Each row of a before or after table is a point. The points were changed in one or more steps. Then noise was added and the rows were shuffled. The steps act on how far a point lies along the listed directions, d1 being the first. Write out the steps. A step turns or swaps two directions, mirrors them in a line or flattens them onto one, adds a multiple of one to another, or multiplies one. Angles are multiples of 10 degrees, from the lower direction toward the higher: turns from -170 to 170, lines from 10 to 170 but not 90. Use the fewest steps. Two steps may share a direction if one is a turn and the other turns, adds or multiplies; they go together, in the order done. Otherwise the lowest direction goes first.

Directions:
(1): | -19 | -33 |
(2): |  33 | -19 |
Before:
|  -4 |  25 |
|  -3 |  42 |
| -21 | -35 |
|   6 |  44 |
| -18 |  11 |
|  34 |  22 |
|  13 | -82 |
|  -7 |  31 |
|   5 |  11 |
|   6 |  23 |
|   4 | -13 |
|  13 |  33 |
|  15 |   1 |
After:
| -45 |   0 |
| -66 | -53 |
|   9 | -16 |
|  20 |  14 |
|  12 |   4 |
|  32 |   2 |
|  24 |   3 |
|  36 | -18 |
|  22 |  20 |
|   2 |  17 |
|  42 |  17 |
|  39 |  21 |
|  -7 | -11 |
Steps: turn d1 and d2 by -60 degrees

Directions:
(1): | -28 |  22 |  12 | -38 |
(2): | -4 | 25 | 37 | 29 |
(3): | -20 | -42 |  27 |  -1 |
Before:
| -25 |  16 |  38 | -25 |
| -18 |  -7 |  11 |  18 |
| -10 | -62 |  27 |  -3 |
|  -5 |  46 |  -5 | -19 |
| -48 | -37 |  27 |   3 |
|  12 |  12 |  27 |  70 |
|   4 | -37 |  43 |  55 |
|  26 |  65 |  16 |  18 |
After (8 x 4):
|  17 |  15 |  27 |  22 |
|   0 |  -3 |   4 | -15 |
| -39 |   7 |   4 |  -9 |
| -14 |   3 |   1 |  11 |
| -12 |   5 |  10 | -10 |
|  14 |  11 |  11 |  35 |
| -24 |  13 |  33 | -28 |
|  15 |  17 |  10 |  56 |
Steps: flatten d1 and d3 onto the line at 20 degrees; multiply d2 by 0.7

Directions:
(1): | -12 |  36 | -29 |  38 |  13 |   1 |  42 |  -6 |
(2): |  15 | -10 | -19 | -13 | -13 |  64 |  12 | -21 |
(3): | -18 | -10 |  37 | -16 |  51 |  12 |  26 | -13 |
(4): | -30 |  16 |   1 | -43 | -29 |   0 |  30 |  31 |
Before:
|  23 |  -6 |  -5 |   9 |  11 |  52 |  10 | -39 |
|  14 |  21 | -19 |  52 |   3 | -27 | -16 |   5 |
|   5 |  -6 |  -5 |   4 |  56 |  47 |  28 | -34 |
|  14 | -29 |  26 |  -3 |  -2 | -31 | -24 |  12 |
|  11 |  18 | -22 |  25 |  -8 | -47 | -18 |   0 |
|  13 | -32 |  24 |  11 |  45 |  48 |  10 | -51 |
|  21 | -19 | -12 |   6 |  -7 |  -5 | -34 |  -3 |
|  -9 |  22 | -21 |   8 | -33 | -47 |   9 |  17 |
|  21 |  -6 | -11 |  30 |  25 |  64 |  -3 | -40 |
|  22 |  34 | -58 |  17 | -23 |  -9 |   3 |   3 |
|  25 | -30 |   7 |  -7 |  -1 |   5 | -64 | -20 |
|  27 | -19 |  -8 |  21 |  26 |  59 |  12 | -53 |
|  29 |  27 | -36 |  37 | -19 | -13 |   7 |  10 |
After:
|  11 |  11 |  -8 |   3 |  58 |  22 |  31 | -28 |
|   3 |  -1 |  -5 | -38 | -27 |  49 |  20 |  -6 |
|  -7 |  -5 |  -9 | -51 | -39 |  55 |  35 |   0 |
| -22 | -16 |  40 | -59 |   7 |  -4 | -19 |   9 |
|  -3 |  14 | -45 | -35 | -44 |  39 |  21 |  15 |
| -24 |  24 |  14 |   8 |  42 |  -4 |  37 |   9 |
| -19 |   6 |  -5 | -44 | -25 |  67 |  27 |   8 |
|   6 |   3 |   4 |  37 |  39 | -29 |  12 | -30 |
| -12 | -18 |  22 | -27 |  21 |  -3 |   1 |   5 |
|   9 |  12 |  11 |  16 |  47 |  14 |  42 | -10 |
|  -5 | -18 |  30 | -11 |   0 | -37 |  -3 |  23 |
| -16 |  17 |  14 |   3 |  46 | -29 |  26 |  -9 |
| -17 |  -2 | -10 | -52 | -67 |  30 |  22 |  20 |
Steps: turn d1 and d2 by 20 degrees; turn d3 and d4 by 150 degrees
